Each row is a point. Each copy is the shape, with its points in the same order, stretched, turned, moved and blurred by noise. Some copies are also mirrored. Which?

Shape (5 x 2)
+0.20	-0.08
-0.27	+0.26
+0.62	-0.33
-0.47	-0.07
+0.14	-0.18
Copy 1 (5 x 2)
-0.03	+0.27
-0.44	-0.20
+0.29	+0.68
-0.23	-0.47
+0.03	+0.18
Copy 1 is: only turned
Copy 2 (5 x 2)
-0.06	-0.14
-0.06	+0.45
-0.09	-0.65
+0.35	+0.50
+0.08	-0.10
Copy 2 is: mirrored
Copy 3 (5 x 2)
-0.28	+0.19
+0.45	+0.08
-0.89	+0.33
+0.44	-0.23
-0.28	+0.07
Copy 3 is: mirrored

Shape (10 x 4)
-0.33	+0.50	-0.01	+0.40
-0.34	-0.84	-0.05	-0.23
+0.06	+0.09	+0.26	-0.05
+0.21	+0.33	-0.20	+0.61
-0.11	-0.29	+0.35	+0.41
-0.49	+0.08	-0.07	-0.68
+0.00	-0.47	-0.07	-0.27
+0.22	-0.57	-0.15	-0.30
-0.26	-0.04	+0.13	-0.07
-0.46	-0.18	+0.32	-0.47
Copy 1 (10 x 4)
-0.17	-0.16	-0.43	+0.35
+0.31	+0.07	+0.76	+0.31
-0.30	+0.13	+0.12	+0.11
-0.35	-0.53	-0.30	-0.05
-0.39	-0.22	+0.20	+0.48
+0.47	+0.64	+0.27	+0.22
+0.22	+0.02	+0.52	-0.05
+0.14	+0.01	+0.65	-0.26
-0.06	+0.14	+0.11	+0.30
+0.19	+0.55	+0.38	+0.42
Copy 1 is: mirrored
Copy 2 (10 x 4)
-0.49	-0.34	+0.12	+0.09
-0.20	+0.46	-0.60	-0.57
+0.24	-0.25	+0.07	+0.08
-0.08	+0.32	+0.29	+0.47
+0.04	+0.03	-0.47	+0.21
-0.20	-0.41	-0.05	-0.77
+0.14	+0.26	-0.30	-0.29
+0.39	+0.63	-0.23	-0.25
-0.06	-0.28	-0.14	-0.31
-0.01	-0.61	-0.35	-0.59
Copy 2 is: only turned

Shape (10 x 6)
-0.08	-0.32	-0.02	+0.11	+0.57	-0.01
-0.24	-0.18	+0.28	-0.14	+0.29	+0.26
+0.42	+0.12	+0.31	+0.46	+0.14	-0.52
+0.03	-0.29	-0.30	+0.07	-0.11	-0.06
+0.28	+0.20	-0.57	-0.61	+0.08	-0.04
+0.11	+0.19	+0.11	+0.52	+0.07	-0.12
-0.32	-0.15	-0.31	+0.13	+0.06	+0.00
+0.04	+0.10	-0.02	-0.38	+0.84	-0.24
-0.11	-0.40	-0.45	+0.00	+0.58	+0.60
-0.27	+0.33	-0.12	+0.14	-0.79	-0.01
Copy 1 (10 x 6)
-0.30	-0.05	+0.18	+0.34	+0.50	-0.35
-0.09	-0.08	-0.01	+0.34	+0.34	+0.22
+0.02	-0.59	+0.43	+0.33	-0.34	-0.43
-0.32	-0.10	-0.12	-0.05	-0.08	-0.38
-0.76	+0.15	+0.44	-0.57	-0.08	+0.11
+0.23	-0.12	+0.22	+0.24	-0.20	-0.35
-0.25	+0.25	-0.10	+0.22	+0.02	-0.18
-0.74	+0.02	+0.74	+0.37	+0.42	+0.04
-0.25	+0.45	-0.04	-0.06	+0.95	-0.27
+0.08	+0.12	-0.30	-0.04	-0.85	+0.12
Copy 1 is: only turned
Copy 2 (10 x 6)
-0.13	-0.47	+0.07	+0.47	+0.54	+0.13
+0.31	-0.34	-0.41	+0.17	+0.29	+0.13
+0.05	+0.20	+0.63	-0.06	+0.65	-0.24
+0.08	-0.15	+0.26	+0.31	+0.03	+0.16
-0.59	-0.03	+0.27	-0.26	-0.08	+0.16
+0.06	+0.33	+0.24	+0.20	+0.37	-0.41
+0.01	-0.33	+0.07	+0.46	+0.03	-0.15
-0.54	-0.52	+0.18	-0.12	+0.63	+0.15
-0.39	-0.29	-0.32	+0.92	+0.13	+0.21
+0.61	+0.32	+0.01	-0.15	-0.42	-0.53
Copy 2 is: mirrored
Copy 3 (10 x 6)
-0.16	+0.41	+0.05	+0.12	+0.34	-0.42
-0.38	+0.43	-0.18	+0.09	+0.20	-0.07
+0.35	+0.61	+0.37	-0.22	-0.32	-0.09
+0.13	-0.31	+0.10	+0.02	+0.22	-0.17
+0.24	-0.30	-0.43	-0.24	+0.52	+0.02
+0.04	+0.23	+0.17	-0.28	-0.30	-0.42
-0.18	-0.23	+0.06	-0.08	+0.20	-0.36
-0.04	+0.78	-0.12	-0.16	+0.62	-0.20
-0.18	-0.10	-0.56	+0.33	+0.73	-0.58
-0.26	-0.62	+0.07	-0.56	-0.47	-0.05
Copy 3 is: only turned
Copy 4 (10 x 6)
-0.24	-0.10	+0.11	-0.06	+0.55	-0.08
-0.31	-0.27	+0.36	+0.08	+0.10	-0.15
-0.42	-0.17	-0.88	-0.60	+0.06	-0.41
+0.12	+0.29	-0.11	+0.18	+0.16	+0.07
+0.53	+0.09	+0.33	-0.04	-0.26	+0.60
-0.53	-0.05	-0.69	-0.14	+0.04	+0.01
-0.18	+0.51	+0.04	+0.16	+0.17	+0.29
-0.07	-0.39	+0.50	-0.68	+0.26	+0.12
-0.09	-0.17	+0.75	+0.51	+0.74	+0.42
-0.06	+0.49	-0.47	+0.41	-0.75	+0.30
Copy 4 is: mirrored

Shape (12 x 8)
-0.21	-0.36	-0.16	+0.03	+0.39	-0.15	-0.04	+0.26
-0.03	+0.41	-0.37	+0.18	-0.69	-0.32	-0.01	-0.39
-0.14	+0.68	-0.18	-0.14	-0.34	-0.42	+0.17	-0.19
+0.44	-0.09	-0.07	-0.18	+0.10	-0.11	+0.28	-0.14
+0.52	+0.19	-0.20	-0.12	+0.19	+0.26	-0.17	+0.07
-0.03	+0.22	-0.19	-0.49	-0.42	-0.39	-0.18	-0.40
+0.09	-0.65	+0.01	-0.03	+0.20	+0.38	-0.09	+0.20
-0.37	+0.51	+0.04	-0.13	-0.28	+0.10	+0.16	-0.23
-0.06	+0.30	+0.09	-0.12	-0.61	-0.50	+0.24	-0.27
-0.15	-0.52	+0.40	+0.24	+0.19	-0.39	-0.43	-0.41
+0.02	-0.66	-0.05	-0.06	+0.39	+0.25	-0.19	+0.09
+0.21	-0.01	-0.37	-0.13	+0.08	-0.07	+0.16	-0.58
Copy 1 (12 x 8)
+0.33	+0.23	-0.01	-0.50	-0.40	-0.09	-0.07	+0.39
+0.16	-0.53	+0.62	-0.01	+0.31	-0.11	+0.21	-0.92
+0.48	-0.63	+0.90	+0.15	+0.23	-0.11	+0.25	-0.47
-0.45	+0.22	+0.20	-0.13	-0.20	-0.40	-0.09	-0.13
-0.23	+0.66	+0.08	+0.41	+0.04	-0.26	-0.31	-0.16
+0.19	-0.27	+0.55	+0.10	+0.27	-0.75	+0.35	-0.40
-0.39	+0.77	-0.53	-0.27	-0.31	-0.22	-0.04	+0.30
+0.24	-0.23	+0.40	+0.35	+0.00	+0.15	+0.59	-0.27
-0.06	-0.68	+0.54	-0.09	+0.26	-0.15	+0.20	-0.57
+0.62	-0.29	-0.85	-0.31	-0.27	-0.45	+0.04	+0.17
-0.08	+0.75	-0.60	-0.34	-0.37	-0.32	+0.01	+0.35
-0.16	+0.17	+0.23	-0.02	-0.29	-0.58	+0.37	-0.45
Copy 1 is: mirrored
Copy 2 (12 x 8)
-0.23	-0.12	-0.08	+0.06	+0.21	-0.25	+0.44	-0.56
+0.53	+0.18	+0.01	+0.32	+0.23	-0.19	-0.58	+0.72
+0.60	+0.19	+0.43	+0.37	+0.19	+0.04	-0.55	+0.38
-0.49	+0.27	+0.25	-0.12	+0.20	+0.05	+0.09	+0.07
-0.47	-0.09	+0.04	+0.02	-0.26	+0.07	+0.26	+0.36
+0.29	+0.25	+0.11	+0.21	+0.45	+0.46	-0.28	+0.20
-0.56	-0.23	-0.30	-0.39	+0.14	-0.14	+0.62	-0.22
+0.61	+0.10	+0.13	-0.07	+0.09	+0.08	-0.30	+0.24
+0.59	+0.25	+0.42	+0.17	+0.54	+0.02	-0.45	+0.47
+0.18	+0.31	-0.26	+0.04	+0.47	-0.27	+0.84	-0.19
-0.61	-0.09	-0.35	-0.29	+0.15	-0.09	+0.74	-0.47
-0.44	+0.56	-0.09	-0.11	+0.11	+0.11	-0.10	-0.09
Copy 2 is: only turned
